Every row gives one point. Each table stands for the endless flat space through its points: a line for two points, a plane for three, and so on. Write the one point that lies in both, or say that there is none.
(in the rows, 128 means zero)

First (2 x 3):
[[142 126 158]
 [134 136 150]]
Second (2 x 3):
[[130 156 155]
 [130 131 140]]
They share: [130 141 146]

First:
[[127 107 136 138]
 [125 111 139 133]]
Second:
[[137 133 166 113]
 [127 127 150 122]
 [123 103 140 131]]
They share: [123 115 142 128]

First, 3 rows:
[[154 131 115 108 140 136]
 [148 120 118 128 134 142]
 [148 121 121 112 146 136]]
Second, 2 rows:
[[169 136 133 130 113 139]
 [164 134 126 128 118 140]]
They share: [154 130 112 124 128 142]

First:
[[173 161 123 166 121 141 116 124]
 [138 126 153 146 101 111 106 129]]
Second, 3 rows:
[[132 139 127 153 102 118 109 129]
 [128 136 124 159  97 123 114 128]
 [156 138 146 151 115 121 112 130]]
They share: no point

First, 3 rows:
[[135 131 148 159 134 122 101 152 123]
 [123 115 137 150 139 111 103 138 120]
 [ 95  79 112 133 146  88 101 108 111]]
Second:
[[111 123 143 155 139 116 113 124 116]
 [112 125 135 162 132 102 131 140 106]
 [108 127 149 156 140 124 109 116 118]]
They share: [119 109 133 145 143 106 107 132 120]

First, 3 rows:
[[153 138 139  88 115 130 101 116 118 143 139]
 [154 166 166 114 127 163 127 126 133 167 171]
 [153 168 159 108 125 160 131 126 133 173 169]]
Second (3 x 11):
[[145 127 163  96 139 148 112 111 124 131 150]
 [160 158 162 102 121 143  95 114 134 155 169]
 [157 155 151 104 115 144 108 123 124 155 154]]
They share: [154 148 154 102 121 145 109 120 124 149 153]

First:
[[149 126 135 136 127 136 152  98 135  98 110 114]
 [147 124 143 154 107 136 140  98 149  96 122 116]
 [139 120 133 124 137 140 152 106 135 112 104 120]]
Second (3 x 12):
[[148 128 124 136 130 153 139 104 147 116 124 109]
 [158 107 135 123 130 157 132  87 147 100 115 102]
 [136 110 136 139 130 132 151 101 138 110 106 121]]
They share: no point

First (3 x 14):
[[142 100 116 122 145 136 121  73 123  99 150  93 125  96]
 [139 105 118 126 140 132 119  77 125 103 150 100 130  98]
 [124 124 130 141 123 116 107 100 137 121 149 130 145 107]]
Second:
[[117 105 131 123 130 123 105  95 129 107 147 119 128  95]
 [129 111 145 141 150 135 113 109 153 115 151  97 124  89]
 [123 110 126 128 136 117 111  90 131 107 143 116 122 102]]
They share: no point

First:
[[114 117 152 132 108 108  95 146 119  93 125  94 149  96 150 100  98 151]
 [119 111 152 134 107 113 102 141 113 100 125 100 150 101 150 107 105 146]]
Second:
[[121 102 175 118  91 106 104 145 106 114 145 101 148 104 139  90 115 125]
 [116 102 145 148 111 116 114 125 106  94 115 106 158 114 154 125 110 150]]
They share: no point

First (2 x 24):
[[129 122 146 141 135 111 141 120 117 137 143 130 149 113 108  89 152 175
  157 147 126 123 152 115]
 [117 112 146 137 133 121 141 116 115 139 131 130 143 109 114 101 150 161
  145 145 134 123 148 113]]
Second (3 x 24):
[[ 97  95 148 131 143 116 144 117 129 140 121 130 131 105 117 110 151 169
  131 130 134 139 139 122]
 [ 90  89 158 131 146 113 153 112 134 144 117 136 125 104 121 115 153 178
  127 126 129 147 140 126]
 [ 84  83 170 129 138 115 165 100 132 146 109 146 121 102 123 117 159 186
  123 128 117 151 152 122]]
They share: no point

First, 3 rows:
[[133 137 158 129 113 104 120 116 135 151 149  98 136 129 157 159 129 166
  118 123  92 127  99 140]
 [129 147 156 119 122 110 126 127 117 144 137 100 126 125 159 154 132 157
  109 123  98 142  98 137]
 [127 155 158 113 129 111 126 132 105 143 131  99 121 121 162 151 132 154
  102 120  98 152  95 138]]
Second:
[[134 148 122 127 131 134 151 132 133 114 109 110 115 132 166 136 120 152
   94 111 132 130 134 103]
 [120 126 158 111  97 112 137 138 113 142 153 112 127 134 134 172 162 138
  140 165 100 144  86 143]
 [137 145 134 115 104 131 148 129 127 120 139 125 127 147 148 166 153 143
  121 150 114 151  98 127]]
They share: [127 137 140 119 114 123 144 135 123 128 131 111 121 133 150 154 141 145
 117 138 116 137 110 123]

First:
[[146 135 148 100 144 142 107 118 124 139 120 156 117 116 127 133 101 154
  108 152 166 148 112 126]
 [128 122 137  97 134 142 101 131 138 128 109 140 125 112 137 129  97 143
  112 139 155 146 121 120]
 [154 150 180 117 149 129 112  96 101 128 130 143 132 132 120 139 115 155
  138 156 171 137  85 113]
 [127 124 131 101 128 125 112 133 136 114 102 131 126 113 136 114 110 133
  101 150 140 137 117 106]]
Second (4 x 24):
[[125 108 146 115 130 140 132 114 133 106 127 159 133 102 109 109 102 116
  145 155 158 142 120 104]
 [128 125 146 142 128 159 110 144 138 111 111 130 134  94 112 121  93 116
  119 145 141 144 132 113]
 [119 111 134 108 154 134 113 146 146 122  94 125 143 112 134 134 104 135
  100 126 141 139 117 123]
 [121 125 134 102 142 136 101 134 136 120 102 127 133 112 144 134  98 143
  112 138 143 143 117 121]]
They share: no point

First (4 x 24):
[[177 155 130 168 122 145 140 172  90 170 153 133  91 115 174 148 117 134
  141 166 133 127 107 160]
 [141 123 126 142 140 159 116 176 132 164 131 161 109 133 150 130  87  96
  131 138 129 149 131 128]
 [175 151 134 162 128 148 147 163  90 158 145 134  92 110 171 143 125 129
  143 162 133 124 110 162]
 [135 116 118 129 158 133 137 169 102 158 117 154 127 148 126 145  96 101
  147 136 154 145 110 139]]
Second (3 x 24):
[[167 124 126 152 145 160 135 155 105 145 122 146 124  97 166 132 107 100
  150 150 158 126 106 151]
 [156 125 130 143 148 153 148 149 110 143 121 144 109 108 151 126 120  98
  149 146 140 130 117 151]
 [165 131 139 144 146 166 131 163  90 131 120 157 124 109 171 145 108 116
  138 142 157 124 113 151]]
They share: [153 128 136 138 149 154 149 151 105 137 120 148 106 115 150 130 123 104
 144 142 136 130 122 151]

First (2 x 24):
[[126 140 138 123 146 129 101 132 134 140 144 106 146 132 141 136 100 115
  100 112 116 125 123 110]
 [140 144 140 129 140 127 111 142 136 130 142 120 150 138 149 142 102 115
  104 114 124 117 121 116]]
Second (2 x 24):
[[155 156 147 144 135 120 116 135 137 133 137 131 144 131 167 157 105 111
  110 111 118 103 128 131]
 [139 136 135 120 139 132 116 159 137 117 145 123 160 151 139 133 101 119
  102 119 138 123 112 107]]
They share: [147 146 141 132 137 126 116 147 137 125 141 127 152 141 153 145 103 115
 106 115 128 113 120 119]

First (2 x 24):
[[ 92 117 121  84  95 131 124 120 119 107 117 155 124 136 162  90 136 120
  102 124 102 127 114  95]
 [116 117 145 112 111 147 128 148 139 131 133 151 120 144 142 106 132 124
  106 108 106 139 142 123]]
Second, 4 rows:
[[107 118 145 108 109 152 122 154 154 110 120 170  96 122 150  95 119 124
   88 113  95 135 141 118]
 [115 133 155 101  86 149 126 154 152 112 118 164  97 138 147  75  94 120
   77  78  95 102 124 101]
 [100 124 155 106 100 142  85 129 139 141 113 161 119 156 186 121 139 117
  106 106 117 139 122  86]
 [116 133 154 101  87 151 132 159 156 106 118 167  91 131 141  69  89 121
   72  78  90 100 127 106]]
They share: no point

First, 4 rows:
[[111 162 109 149 134 156 103 136 109 148 108  98 119 148 118 132 126 143
  110 101 102 146 103 140]
 [106 157 144 169 154 161 123 121 114 178 118 113 124 138 113 127 126 173
  125 116 122 146 113 130]
 [118 159  98 137 132 143 109 145 112 134 112 105 118 150 131 135 114 129
  103 108  94 148 111 142]
 [118 160  90 127 142 149 108 121 102 139 109  83 103 171 104 115 114 134
  101 101  83 161 113 154]]
Second, 5 rows:
[[141 161 116 133 117 121 111 119  90 135 131 115 150 159 108 119 119 160
  102 140 116 160 117 162]
 [111 143 116 151 159 139 141 137 144 153 113 133  84 153 150 161  83 106
   96 110  92 130 117 114]
 [115 135 137 146 153 160 139 159 132 156 103 145 104 134 155 165  83 139
  123 123  83 146 100 116]
 [125 163 119 132 139 128 107 119  98 144 135 109 136 140 125 123 127 155
   99 125 113 148 138 156]
 [138 142 114 143 124 129 140 135 124 139 116 141 115 177 128 156  74 114
   98 134  94 143  91 133]]
They share: no point

First (3 x 24):
[[135 142  96 128  97 143 120 105 126 112 127 122 108 149 122 103 151  96
  124 147 109  74  98 144]
 [ 95 142 121 153 127 123 130 115 101 157 127 107  98 139 127 118 151 106
  149 122 159 139 138 109]
 [125 146 110 132 107 145 116 101 130 124 117 114 110 143 132  97 151  90
  136 137 123  88 110 142]]
Second (3 x 24):
[[ 85 143  85 120  98 142 142 116 101 140 144 118 133 144 158 109 151 112
  138 129 134 124 144 139]
 [ 78 148  78 116  91 137 147 120  99 133 142 116 138 140 164 103 145 108
  136 126 136 119 149 141]
 [136 130 136 160 137 139 109 100 119 155 126 116  80 152 100 127 165 108
  144 140 136 121 103 113]]
They share: [111 142 111 143 115 131 126 111 111 139 127 113 102 143 125 112 151 102
 139 132 139 113 122 123]

First, 3 rows:
[[118 124 151 152 122  96 142 110  97 110 105 134 125 110 158  93 163 103
  109 144 113 138 134  88]
 [136 145 136 155 116 114 145 122 112 110 108 125 113 104 152 114 148 112
  115 159 128 144 122 103]
 [152 123 122 145 140 118 139 138  86 110 126 151 113 128 132 100 146 126
   95 125 110 136 134 113]]
Second (3 x 24):
[[152 145 116 155 115 131 138 133 106 113 114 138 104 130 138 128 153 117
  106 132 133 153 134 113]
 [133 126 130 147 135 119 138 133  98 108 116 138 105 101 153 100 141 118
  111 163 119 132 125 118]
 [153 149 117 157 113 131 138 130 111 112 118 141 103 132 138 132 159 116
  101 128 132 153 137 108]]
They share: no point

First:
[[ 89 180 172 123 120 105 140 160 109 134 129 164 134 156 110 142  89 154
  151 175 138 104 159 134]
 [104 177 168 117 109 104 147 152 114 130 134 161 132 144 105 152 106 140
  130 174 126 106 148 144]
 [ 89 156 145 141 134  90 146 151 112 135 128 137 147 163 117 120  98 149
  134 149 147 114 159 134]
 [ 89 150 140 135 127 109 130 168 125 130 105 125 152 163 131 125  81 181
  149 132 165 127 152 106]]
Second:
[[122 168 145 135  99 105 128 136 118 116 129 131 149 132 134 148 119 172
  106 124 150 101 123 110]
 [ 98 148 141 127 123 101 148 160 126 132 117 131 145 156 114 132  99 148
  130 148 142 129 151 134]]
They share: [104 153 142 129 117 102 143 154 124 128 120 131 146 150 119 136 104 154
 124 142 144 122 144 128]

First, 6 rows:
[[ 96 125 158  84  84 121 148  88 155 145  96 163 121 109 162 145 136 177
  122  96 134 173 142 163]
 [113 108 149  79 124 137 159 138 160 143 102 164 121 120 140 139 127 137
  131 120 129 157 169 176]
 [129  72 141 109 145 166 155 140 128 144 148 133 136 157 109 135 141  92
  167 129 131 131 141 137]
 [106 107 149 129 104 151 141  85 124 137 146 130 128 146 152 158 129 131
  166 116 129 149 106 117]
 [109  98 158 153 114 153 150  84 117 125 159 124 118 159 151 153 114 115
  178 118 114 146  91 101]
 [ 84 103 186 101 110 123 150  93 139 115  93 174 127 129 139 132 126 151
  149 106 106 156 134 186]]
Second, 5 rows:
[[116  93 156 121  98 152 150 102 123 135 124 125 135 121 171 147 116 120
  154 121 154 135 136 110]
 [122  99 146 124 105 171 140 104 132 152 121 129 128 119 172 144 131 134
  160 108 144 154 123 123]
 [133 127 130  97 115 155 133  81 142 180 124 172 106 134 142 151 157 159
  152 125 117 195 118 149]
 [110 119 124 104 117 159 130  94 154 162 129 163 110 137 126 148 157 146
  152 118 118 172 117 151]
 [107 103 152  99 109 109 143  77 122 132 140 150 130 138 126 149 117 121
  132 145 145 143 146 111]]
They share: no point

First (4 x 24):
[[ 93  99  87 109 114 148 100 158 104 101 156 150 119 133 185 154 105 107
  122 155 169 110 121 111]
 [127 143 117 109 140 132  92 133 132 111 123 126 125 142 138 143 102 106
   96 119 142 128 110 118]
 [136 144 114  83 162 160 146 126 131 135 181 150 161 162 149 116  99  97
  119 144 126  96 150  98]
 [119 125 117 113 134 144  96 158 114 121 142 126 131 123 165 162 105 111
  120 129 159 126 127 129]]
Second, 5 rows:
[[ 99 132 122  99 137 148 106 147 122 102 163 127 126 138 155 140 121  94
   88 125 145 126 137  89]
 [143 131 103 119 117 141  97 124 148 137 124 137 136 133 149 161  92 103
  124 162 156 116  91 121]
 [108 134 106  86 159 139 117 148 105  96 156 143 126 158 155 117 104 107
   99 111 137 113 140 111]
 [ 91 127 126 119 135 156  89 126 104  93 150 133 133 146 141 130 100 122
   85 127 137 120 149  84]
 [111 129 110 109 145 146 101 130 112 101 144 143 137 156 147 130  98 116
  103 125 133 110 139 110]]
They share: [120 132 108 103 138 142 106 137 125 113 144 138 131 145 152 139 102 104
 107 134 145 116 121 111]

First, 3 rows:
[[147  92 139 115  94 105 108 132 132 108 138 154 114 131 137 159 157 160
  104 165  98 131 130 136]
 [134  95 119 103  98 117 110 138 141 113 137 153 103 127 141 153 150 155
   96 157 106 140 140 125]
 [141 110 123  99 110 121 120 152 130 130 132 148 112 107 153 147 139 138
  112 133 130 121 150 126]]
Second (3 x 24):
[[136 122 139  68  80  98  97 130 125  87 130 131 118 123 168 117 140 124
   92 100  94 102 160 121]
 [142 112 129 104 102 118 121 152 133 125 130 147 120 115 150 147 132 146
  106 138 120 120 138 125]
 [139 117 128 104  97 120 124 156 138 124 127 145 125 119 150 144 121 150
   99 137 116 120 131 120]]
They share: [145 107 130 104 107 116 118 148 128 126 133 149 115 111 150 150 143 142
 113 139 124 120 145 130]
